Rows are points. The points of each table are mixes of a few directions, plus a little noise. How many directions does each table use, and how many do they share? Where both have some left over, give the other angles between the two spaces (their principal angles), to ten degrees, smallest first.
In the rows, zero is written as 128.

First (4 x 3):
[[ 97  73  57]
 [144 157 165]
 [141 151 157]
 [130 132 133]]
Second (4 x 3):
[[107 148 105]
 [100 134 115]
 [ 90 119 126]
 [215 111 165]]
Directions: first 1, second 2, shared 0; angles 60

First (7 x 4):
[[149  93  67 129]
 [113 154 172 127]
 [123 136 143 128]
 [138 111  98 129]
 [152  87  57 130]
 [ 96 184 224 126]
 [126 132 135 128]]
Second (8 x 4):
[[ 57 152  90 119]
 [126 129 127 128]
 [182 110 157 135]
 [139 124 134 129]
 [230  94 183 141]
 [107 135 117 125]
 [132 127 130 129]
 [ 52 154  87 118]]
Directions: first 1, second 1, shared 0; angles 90

First (7 x 6):
[[100 148 107  99 125 120]
 [137 161 107 162 135  66]
 [ 87 148 129 100  84 170]
 [126  92 150 100 125 184]
 [207  94 149 203 176  78]
 [108 147 102 105 139 104]
 [130 107 153 126 110 175]]
Second (7 x 6):
[[113 101 130  79 141 165]
 [137 146 127 160 120 104]
 [106  88 130  56 147 183]
 [142 154 127 175 116  93]
 [149 167 126 198 110  75]
 [141 152 127 171 117  96]
 [107  89 130  58 146 181]]
Directions: first 3, second 1, shared 1

First (7 x 8):
[[123 133 124 142 124 114 120 131]
 [109 147 109 187 112  64  94 138]
 [121 136 121 151 122 103 116 132]
 [110 147 108 188 112  63  94 139]
 [160  94 162  20 156 244 187 109]
 [142 114 143  85 139 175 152 120]
 [130 126 130 122 129 135 131 128]]
Second (9 x 8):
[[134  93 144 157 129  52 187  89]
 [134 114 156 156 138 115 161  98]
 [118 162  76 104  83 144  46 175]
 [141 127 139 117 119 160 103 118]
 [102 145  92 147 177  55  69 181]
 [152 114 138 115  97 143  96 101]
 [144 104 127  52 125 171 168 123]
 [128 135 132 126 113 158 138 125]
 [ 98 160 148 178 170 157 185 143]]
Directions: first 1, second 5, shared 1

First (8 x 9):
[[151 100 175 134 154 169 172 137 114]
 [134 124 217 157 176 195 194 135 145]
 [109 174  74 118  75 112  84 117 179]
 [123  91 118 115 119 114  99  94  90]
 [123 109 171 157 179 137 150 170 109]
 [144 146  83 118  83 137 110 162 164]
 [142 163  76 100 110  79 130 115 127]
 [ 97 117 108 124 129  81  84  91  97]]
Second (7 x 9):
[[145  91 175 102 142 125 142 112 162]
 [ 98  80 191 113 118 143 158 104 172]
 [154 112 160 162 126  99  99 127 127]
 [ 82 187  35  94 126 172 160 144  98]
 [186 126 128 115 154 104 110 131 127]
 [116 194  43 171 112 125  98 158  66]
 [114 105 163 139 119 127 131 118 143]]
Directions: first 5, second 3, shared 0; angles 40, 50, 70
